Each row of a before or after table is a point. One or more steps were done to the points. Then noise was added and the rows were shuffled. The steps act on columns, c1 being the first. Name the steps. A step turns or swaps two columns, mirrors them in a line or flattens them onto one, adds a multiple of one to another, or multiplies or shifts one. Angles are multiples of 10 degrees, from the lower column toward the higher: turns from -170 to 170, lines from 10 to 170 but not 90. Use the fewest steps. Two steps may share a column if one is a turn and the other turns, adds or multiplies; they go together, in the order done. Otherwise the lowest column goes first.

Before:
[[ 27  39]
 [ 50   7]
 [ 15 -16]
 [ 51 -34]
 [-62  -1]
 [-18   1]
 [-67 -43]
 [ 27  10]
 [  1  11]
 [-14 -14]
 [-21 -52]
 [ -1 -61]]
After, 12 rows:
[[-57   0]
 [-15  12]
 [-44 -68]
 [ 10  54]
 [-54 -25]
 [  0 -23]
 [ 41  27]
 [  0 -62]
 [ 11   4]
 [-12 -14]
 [ 11  25]
 [-38  53]]
Steps: swap c1 and c2

Before:
[[ 25  42 -34   3  19 -13]
 [ 25  24 -24 -11  41   4]
 [  9  33 -13  -1   6 -18]
 [-32 -12   6  -4   6  35]
 [  9  62 -29  14  29 -23]
 [-25   5  15  31  -7  -6]
 [-14 -17 -18 -21   9  21]
 [ -7  -1  35  35  -5  21]
 [ 31  44 -15  -6  15   7]
 [ 13  53 -38  16  12   1]
 [ 22  30 -17  17  12 -27]
 [  7 -23 -32  -8 -17  40]
 [-23  28  39  22 -34  -8]]
After, 13 rows:
[[ -23   28  116  -43  -28  -13]
 [ -22    6   43  -46   -6  -23]
 [  26   22  -74   19   44    9]
 [ -13  -16  -53   61   10    3]
 [  20   32  -49  -60   12    7]
 [   8  -22  -96   70  -17  -22]
 [   6   62  -83  -57   27    6]
 [ -32  -14   20   54    9  -20]
 [  12   52 -114  -21   12   -9]
 [  33   43  -47   18   18    1]
 [  -7   -2  103  -14   -3  -42]
 [  28   42  -99  -21   20    4]
 [   8   32  -36  -28    3   13]]
Steps: multiply c3 by 3; turn c4 and c6 by -130 degrees; multiply c4 by 2

Before, 11 rows:
[[ 10 -18  13   6   3   6  -2  13  13]
 [-10 -35  -7  12  13  -2  11  24  -1]
 [  4  31  29 -16  -1 -32  19 -19  -1]
 [ 15  17  15 -29 -17  -5  19  -1 -11]
 [  4  15   4 -22 -19  -7  29 -10   8]
 [  3 -12 -14   7  -2  12   4  -7   3]
 [-11 -40   2  -5   2 -10 -13   4   3]
 [  0 -14 -11  15 -18  -5  -6  18  -3]
 [ 11 -16 -17  -7  11 -11  -7  15  -4]
 [ -9 -18  -2   7   2  17  -2   7 -16]
 [ 22 -38 -10  12  -4 -11   4   6 -14]]
After, 11 rows:
[[  78   49   -4   -9  -15   14   19    0  -33]
 [  71  -50   20   -6   13  -11   -4   10   -4]
 [  67   93   17   -6   -6   39   17  -18  -22]
 [  69  -56  -13   -5    3   10   -1   13   15]
 [  61   46    7  -12  -16    8   33  -12  -18]
 [  52 -124    6   -7    3    7  -12    4    6]
 [  59  -37   -5    5   -2  -15    5   -8    3]
 [  81 -111   13   18   -2   -5    3    5   -3]
 [  50 -106    6   16   11   -2   11   25    0]
 [  54  -55  -15   12    0  -11   -6    6   -9]
 [  58  -47   11    9  -20   -6   -6   19   12]]
Steps: shift c1 by 60; multiply c2 by 3; turn c3 and c6 by 120 degrees; add -0.5 times c7 to c9; turn c4 and c9 by 40 degrees
